Rows are points. Each copy is the shape, with its points in the same order, turned, moved and blurred by noise. Is it also mirrored, or only turned?

Shape (8 x 2):
[[-0.49  0.15]
 [ 0.35  0.38]
 [ 0.27 -0.34]
 [-0.08  0.44]
 [ 0.09 -0.63]
 [-0.15  0.24]
 [ 0.36  0.06]
 [ 0.09  0.39]]
Copy 1:
[[-0.36 -0.41]
 [ 0.50 -0.43]
 [ 0.19  0.24]
 [ 0.11 -0.55]
 [-0.07  0.47]
 [-0.05 -0.42]
 [ 0.41 -0.10]
 [ 0.31 -0.46]]
Copy 1 is: mirrored
Copy 2:
[[-0.60 -0.35]
 [ 0.20 -0.50]
 [ 0.12  0.15]
 [-0.21 -0.60]
 [-0.10  0.47]
 [-0.23 -0.43]
 [ 0.26 -0.19]
 [-0.01 -0.52]]
Copy 2 is: mirrored
Copy 3 (8 x 2):
[[-0.40  0.32]
 [-0.15 -0.40]
 [ 0.57  0.09]
 [-0.41 -0.18]
 [ 0.64  0.34]
 [-0.20  0.00]
 [ 0.25 -0.27]
 [-0.15 -0.21]]
Copy 3 is: mirrored

Shape:
[[ 0.15  0.28 -0.18]
 [-0.28  0.07  0.34]
 [ 0.27  0.37  0.60]
 [-0.42  0.02  0.02]
 [ 0.39 -0.52 -0.63]
 [ 0.16 -0.13 -0.28]]
Copy 1 (6 x 3):
[[ 0.31  0.18 -0.05]
 [-0.41  0.16  0.09]
 [-0.10  0.24  0.67]
 [-0.29  0.14 -0.24]
 [ 0.52 -0.61 -0.44]
 [ 0.24 -0.20 -0.20]]
Copy 1 is: only turned
Copy 2:
[[ 0.35  0.03 -0.21]
 [-0.20 -0.26 -0.33]
 [ 0.24 -0.49 -0.72]
 [-0.24  0.06 -0.26]
 [ 0.17 -0.13  0.81]
 [ 0.24 -0.10  0.22]]
Copy 2 is: mirrored
Copy 3 (6 x 3):
[[-0.07  0.06 -0.32]
 [ 0.00  0.17  0.38]
 [-0.56  0.53  0.08]
 [ 0.30  0.01  0.29]
 [-0.07 -0.92 -0.42]
 [-0.01 -0.41 -0.18]]
Copy 3 is: mirrored

Shape, 8 rows:
[[-0.65  0.12  0.07  0.04]
 [-0.67  0.74  0.19  0.47]
 [-0.30  0.22 -0.06  0.44]
 [-0.04 -0.03 -0.29 -0.09]
 [ 0.10 -0.08  0.18  0.04]
 [ 0.28 -0.12  0.22 -0.08]
 [ 0.70  0.02  0.30 -0.16]
 [-0.02 -0.69 -0.16  0.12]]
Copy 1:
[[-0.19  0.79 -0.02  0.32]
 [-0.52  1.14  0.45  0.03]
 [-0.56  0.49  0.24  0.12]
 [-0.22  0.11 -0.31  0.03]
 [ 0.02 -0.04  0.05  0.09]
 [ 0.11 -0.13  0.08 -0.11]
 [ 0.29 -0.35  0.17 -0.45]
 [-0.12 -0.26 -0.18  0.58]]
Copy 1 is: mirrored
Copy 2:
[[-0.56  0.14  0.15 -0.39]
 [-0.53 -0.27  0.77 -0.36]
 [-0.46 -0.22  0.20  0.04]
 [-0.09 -0.03 -0.23 -0.10]
 [ 0.02  0.20  0.00  0.16]
 [ 0.13  0.31 -0.05  0.24]
 [ 0.57  0.26  0.01  0.41]
 [-0.44  0.30 -0.55  0.32]]
Copy 2 is: mirrored
Copy 3, 8 rows:
[[-0.43  0.47 -0.16  0.14]
 [-0.65  0.82  0.33  0.45]
 [-0.51  0.18  0.16  0.16]
 [-0.07  0.02  0.01 -0.21]
 [ 0.01 -0.13 -0.02  0.20]
 [ 0.25 -0.24  0.00  0.29]
 [ 0.57 -0.31  0.26  0.28]
 [-0.33 -0.58 -0.22 -0.04]]
Copy 3 is: mirrored
Copy 4, 8 rows:
[[-0.68 -0.31 -0.19  0.02]
 [-0.74 -0.55 -0.53 -0.57]
 [-0.28 -0.42 -0.50 -0.15]
 [-0.14  0.08 -0.19  0.10]
 [ 0.09 -0.27  0.01 -0.20]
 [ 0.26 -0.19  0.19 -0.14]
 [ 0.59 -0.03  0.33 -0.43]
 [ 0.25 -0.29 -0.07  0.58]]
Copy 4 is: mirrored

Shape, 8 rows:
[[ 0.39 -0.10 -0.68  0.26]
 [-0.01  0.12  0.21 -0.56]
 [ 0.40 -0.43 -0.05 -0.37]
 [-0.56  0.23  0.14  0.30]
 [-0.06  0.40  0.08 -0.08]
 [-0.69  0.26 -0.14  0.01]
 [ 0.46 -0.11 -0.27 -0.02]
 [ 0.16  0.54  0.29 -0.10]]
Copy 1 (8 x 4):
[[ 0.67  0.44 -0.03  0.29]
 [-0.02 -0.55 -0.36 -0.02]
 [ 0.58 -0.25 -0.16 -0.34]
 [-0.58  0.30 -0.29  0.15]
 [-0.18 -0.21 -0.12  0.32]
 [-0.44  0.20 -0.68  0.28]
 [ 0.55  0.03  0.03  0.05]
 [-0.23 -0.40  0.13  0.33]]
Copy 1 is: mirrored
Copy 2 (8 x 4):
[[ 0.89  0.01  0.14 -0.13]
 [-0.15  0.51 -0.38 -0.03]
 [ 0.54  0.44 -0.42  0.24]
 [-0.33 -0.15  0.38  0.12]
 [-0.11  0.37  0.18 -0.18]
 [-0.36 -0.32  0.10 -0.17]
 [ 0.66  0.37  0.00 -0.01]
 [-0.11  0.72  0.28 -0.13]]
Copy 2 is: mirrored
Copy 3 (8 x 4):
[[-0.05 -0.06 -0.83  0.11]
 [ 0.21 -0.35  0.40  0.34]
 [ 0.61 -0.02 -0.17  0.40]
 [-0.49  0.14  0.34 -0.26]
 [-0.30 -0.21  0.20  0.27]
 [-0.35 -0.22  0.31 -0.41]
 [ 0.15 -0.05 -0.44  0.39]
 [-0.37 -0.17  0.28  0.59]]
Copy 3 is: mirrored

Shape, 10 rows:
[[-0.19  0.23  0.30  0.24  0.41 -0.46]
 [ 0.15 -0.36 -0.70 -0.46  0.10 -0.18]
 [ 0.16 -0.09  0.00  0.43  0.68 -0.41]
 [ 0.24 -0.08  0.43  0.37  0.17  0.05]
 [ 0.50 -0.41 -0.02  0.03  0.27 -0.47]
 [-0.07  0.29 -0.55  0.25  0.40 -0.15]
 [-0.14  0.10  0.42  0.04 -0.28  0.30]
 [-0.28  0.61  0.28 -0.21 -0.47  0.11]
 [ 0.48  0.14  0.01  0.01  0.00 -0.29]
 [-0.27  0.47  0.30 -0.07  0.57  0.18]]
Copy 1, 10 rows:
[[-0.01 -0.10 -0.15 -0.72 -0.25 -0.49]
 [-0.19 -0.09 -0.12  0.61  0.26 -0.38]
 [ 0.38 -0.37 -0.49 -0.39 -0.30 -0.52]
 [ 0.52  0.08 -0.12 -0.44 -0.29  0.19]
 [ 0.41 -0.22 -0.05  0.27 -0.39 -0.44]
 [-0.15  0.05 -0.71 -0.15  0.20 -0.43]
 [-0.02  0.27  0.24 -0.45  0.02  0.46]
 [-0.31  0.64  0.24 -0.59  0.30  0.19]
 [ 0.30  0.33 -0.06  0.00 -0.11 -0.37]
 [ 0.10 -0.08 -0.11 -0.88  0.44 -0.11]]
Copy 1 is: mirrored
Copy 2:
[[-0.12 -0.30  0.44  0.27  0.23 -0.53]
 [ 0.19 -0.20 -0.21 -0.82 -0.28 -0.21]
 [ 0.38 -0.47  0.23  0.14  0.37 -0.68]
 [ 0.38 -0.04  0.50  0.32  0.17  0.00]
 [ 0.56 -0.30  0.50 -0.30 -0.18 -0.38]
 [ 0.10 -0.22 -0.43  0.00  0.15 -0.61]
 [-0.14  0.22  0.39  0.34  0.01  0.40]
 [-0.54  0.49  0.14  0.35 -0.19  0.02]
 [ 0.34  0.15  0.26 -0.01 -0.28 -0.49]
 [-0.38  0.25  0.33  0.11  0.60 -0.37]]
Copy 2 is: only turned

Shape (14 x 8):
[[-0.15  0.15 -0.27 -0.48 -0.05  0.32 -0.42  0.04]
 [-0.28 -0.17 -0.99 -0.17 -0.53 -0.24  0.05 -0.04]
 [-0.76  0.15 -0.08  0.31 -0.05  0.32 -0.27  0.02]
 [-0.21 -0.33  0.27  0.05 -0.09 -0.08  1.08  0.06]
 [ 0.00  0.48 -0.42 -0.06 -0.35 -0.27  0.01 -0.29]
 [ 0.05  0.41 -0.27 -0.06  0.15 -0.32 -0.11  0.14]
 [-0.08  0.19 -0.59 -0.29  0.32 -0.26  0.19  0.13]
 [ 0.02  0.07 -0.17 -0.55  0.35  0.28 -0.67  0.23]
 [-0.02 -0.21 -0.50 -0.21 -0.24 -0.85  0.01 -0.03]
 [ 0.67  0.43  0.11 -0.08  0.16 -0.07 -0.13 -0.07]
 [ 0.30  0.16 -0.57  0.44  0.86  0.01 -0.11 -0.11]
 [-0.40  0.03 -0.38 -0.09  0.11 -0.22  0.07  0.25]
 [-0.16  0.14  0.05 -0.21  0.41  0.15  0.19 -0.59]
 [ 0.13  0.27 -0.46  0.40 -0.14  0.01  0.54 -0.03]]
Copy 1, 14 rows:
[[ 0.10  0.53 -0.13 -0.35  0.01 -0.01  0.31 -0.02]
 [-0.76  0.20 -0.55  0.09 -0.22  0.48  0.31 -0.34]
 [-0.41 -0.21 -0.08 -0.09  0.24 -0.23  0.60  0.36]
 [ 0.19 -0.73  0.09  0.56 -0.63  0.33  0.10  0.04]
 [-0.23  0.15 -0.30  0.33  0.11 -0.06  0.20 -0.63]
 [-0.17  0.15  0.08 -0.10 -0.10 -0.30  0.02 -0.48]
 [-0.28 -0.04  0.03 -0.26 -0.33  0.03  0.17 -0.64]
 [ 0.24  0.66 -0.10 -0.69 -0.23 -0.23  0.21 -0.02]
 [-0.61  0.21 -0.53  0.26 -0.73 -0.08  0.10 -0.56]
 [ 0.41  0.20 -0.16  0.00  0.01 -0.42 -0.34 -0.44]
 [-0.08 -0.44 -0.39 -0.80  0.02 -0.47 -0.16 -0.50]
 [-0.42 -0.10  0.09 -0.22 -0.29  0.03  0.30 -0.19]
 [ 0.52 -0.26 -0.26 -0.16 -0.21 -0.17  0.62 -0.37]
 [-0.15 -0.52 -0.19  0.21  0.20  0.20 -0.13 -0.42]]
Copy 1 is: mirrored
Copy 2:
[[-0.57  0.08 -0.36 -0.32  0.23 -0.03  0.52  0.31]
 [-0.97 -0.17 -0.08  0.34 -0.42 -0.57  0.56  0.34]
 [-0.86  0.47  0.23 -0.14 -0.07  0.28  0.15  0.11]
 [-0.19 -0.40  0.85  0.00 -0.32 -0.13 -0.39  0.71]
 [-0.45  0.24  0.13  0.02 -0.04 -0.73  0.32  0.01]
 [-0.25  0.34 -0.27  0.03  0.00 -0.40 -0.06  0.20]
 [-0.37  0.19 -0.36 -0.02 -0.30 -0.52 -0.02  0.55]
 [-0.33  0.09 -0.80 -0.36  0.24  0.17  0.32  0.32]
 [-0.61 -0.33 -0.30  0.25 -0.34 -0.67 -0.04 -0.09]
 [ 0.45  0.16 -0.17 -0.09  0.14 -0.29  0.25  0.05]
 [ 0.15  0.75 -0.40 -0.12 -0.81 -0.09  0.17  0.21]
 [-0.71  0.13 -0.10  0.06 -0.29 -0.19 -0.18  0.40]
 [-0.20  0.20  0.14 -0.77 -0.24 -0.23  0.03  0.23]
 [-0.08  0.33  0.44  0.27 -0.40 -0.47  0.22  0.43]]
Copy 2 is: mirrored
Copy 3 (14 x 8):
[[ 0.01  0.31  0.43 -0.41  0.53  0.12  0.06 -0.18]
 [-0.13  0.37 -0.53 -0.97  0.19 -0.13 -0.21 -0.36]
 [-0.28  0.65  0.15  0.06  0.01  0.10  0.08 -0.61]
 [ 0.26 -0.12 -0.34  0.10 -0.45 -0.78  0.62  0.08]
 [-0.30  0.44 -0.14 -0.31  0.19 -0.16 -0.33  0.30]
 [-0.14  0.15  0.04 -0.22 -0.10  0.30 -0.24  0.19]
 [ 0.03  0.16 -0.12 -0.52 -0.04  0.36  0.21  0.18]
 [ 0.08  0.03  0.57 -0.38  0.66  0.56  0.05 -0.23]
 [-0.28 -0.31 -0.25 -0.81 -0.21 -0.13 -0.29 -0.08]
 [ 0.06 -0.15  0.16  0.11  0.44  0.12 -0.30  0.56]
 [-0.11  0.07 -0.43  0.22  0.26  0.92 -0.03  0.14]
 [-0.05  0.26 -0.01 -0.40 -0.26  0.19  0.14 -0.23]
 [-0.40  0.16 -0.06  0.09  0.38  0.07  0.56  0.19]
 [ 0.17  0.38 -0.63  0.05 -0.01 -0.11 -0.14  0.25]]
Copy 3 is: only turned
